Rows are points. The points of each table are mixes of a few directions, plus a little noise. How many directions does each table use, and how many do they share? Where both have some left over, give the other angles between the two spaces (their principal angles), to ten degrees, smallest first.
In the rows, zero is written as 128.

First (4 x 2):
[[119 134]
 [177  98]
 [129 127]
 [ 86 154]]
Second (5 x 2):
[[ 98 146]
 [131 127]
 [183  94]
 [135 124]
 [ 91 150]]
Directions: first 1, second 1, shared 1

First:
[[128  66 133 170]
 [121 159 131  98]
 [107 144 166  97]
 [143 110  70 144]
 [146 133 136 157]
 [123 156 132 103]]
Second:
[[104 135 125 125]
 [110 116 118 117]
 [106 167 137 145]
 [156 180 155 167]
 [150  94 120 115]
 [125 174 147 153]
 [115  65  99  90]
 [159  91 122 118]]
Directions: first 3, second 2, shared 1; angles 60

First, 10 rows:
[[136 121 118 161 136 135 121 120 155]
 [136 151 181 122  76 142 103 112 117]
 [127 123 143 140 119 135 141 120 141]
 [ 98 118 119  97 161 119 118 134  89]
 [182 180 155 126  39 135 124 130 150]
 [142 121  93 137 152 112 131 139 139]
 [ 80 125  82 117 173 148 144 135 132]
 [120  91  89 156 180 117 159 134 152]
 [ 90 100 131  96 161 115 168 142 100]
 [164 148 172 126  82 120  71 115 104]]
Second:
[[142  94 140 111 115 135 117 149 142]
 [108 179 108 155 150 114 146  94 105]
 [ 95 208  95 171 162 107 157  76  93]
 [116 155 116 143 140 120 138 108 115]
 [131 123 131 126 126 130 125 131 130]
 [109 172 110 150 148 116 143  97 108]
 [162  47 162  85  93 151  99 182 165]
 [123 143 123 134 132 125 134 120 122]
 [141  96 140 112 115 138 117 150 142]
 [156  61 156  93 100 147 105 171 157]]
Directions: first 5, second 1, shared 0; angles 70

First, 8 rows:
[[113 144 118 104  92 127 116 191  95 174 105 158]
 [133 124 130 137 140 128 131 108 138 113 135 119]
 [142 113 138 152 164 129 139  66 162  82 150  99]
 [116 140 119 107  98 127 119 181 101 166 109 153]
 [137 118 134 144 150 128 135  89 149  99 141 110]
 [112 144 118 103  90 127 117 194  92 177 104 159]
 [149 108 140 160 178 129 144  43 173  65 159  89]
 [123 135 125 118 114 127 123 152 115 147 120 139]]
Second (8 x 12):
[[121 127 104  97  62 138 135  76 111 112 154 159]
 [ 95 154  95 181 159  98 139 138 118 142 125 113]
 [152  92  58 113 132 167 130 114  96 130 133 139]
 [124 111 186  61  86 123 115 114 198 154 124 136]
 [183 101  94 172 151 139 119 140 121 127  99 139]
 [114 151 150 152 144 117 155 170 155  91 138 139]
 [105 148 148 135 154 116 119 135 101 141 128  91]
 [128 138 188 110 134 126 112 140 129 129 126 106]]
Directions: first 1, second 6, shared 0; angles 80

First, 10 rows:
[[114 144 108  96  87 128 113 130 134 130 155  91 111 151 145 102 105  94
  141  97]
 [107 111 138 130 128 126 134 112 156 125 154 123 107 128 148 118 114 135
  130 124]
 [155 143 164  90 168 137 151 131 133 160 143 145 172 124 120 114 150 165
  152 141]
 [116  83 141 203 163 122 139 113 130 104  95 170 109  97 122 166 141 157
   94 161]
 [ 80  77 161 155 147 129 147  90 176 118 172 134  79 117 171 112 112 151
  124 130]
 [148 162  82 145  96 133  94 172  46 116  72 117 137 142 108 140 146  60
  114 115]
 [124 162 100  87  80 134 105 148 104 133 146  85 121 159 142  96 114  71
  145  91]
 [133 124  75 167  86 105 105 127 134  94  76 123 115 121  91 181 105 116
   92 133]
 [131 132 154 101 149 137 142 126 135 148 155 131 140 130 140 105 137 143
  148 128]
 [172 142 157 106 178 129 152 133 132 154 113 161 186 112  93 143 156 183
  139 159]]
Second, 9 rows:
[[119 107  99 159 117 108 102 112 130 123 132 144 113 137  99 106 116 125
  115 164]
 [109  99 136 162 146 100 147 173  87 107 107 171 104 136  96 115  51 140
  200 170]
 [123 116  94 131 171 153 155 126 127 148 106 120 157 111 165 130 174 115
  107 168]
 [112 125 135 138 101 111  91 110 143 114 145 135 110 137 114 118 110 138
  103 116]
 [ 75 119 180 118 146 141 131 126 135 100 114 136 119 112 177 138  89 154
  101 104]
 [176 170 165  79  91 134 133 116 136 106 155  89 131 144 100 163 143 106
  133  60]
 [113 115  76 149 142 136 107 107 153 171 126 125 143 114 165 104 183 135
   78 161]
 [149 144 128  97 139 157 145 107 141 134 127  93 156 117 152 151 181 108
   97 109]
 [176 157 138 122 101 108 142 180 103 149 143 135 118 146  88 130 111 134
  216 103]]
Directions: first 4, second 5, shared 0; angles 40, 50, 60, 90
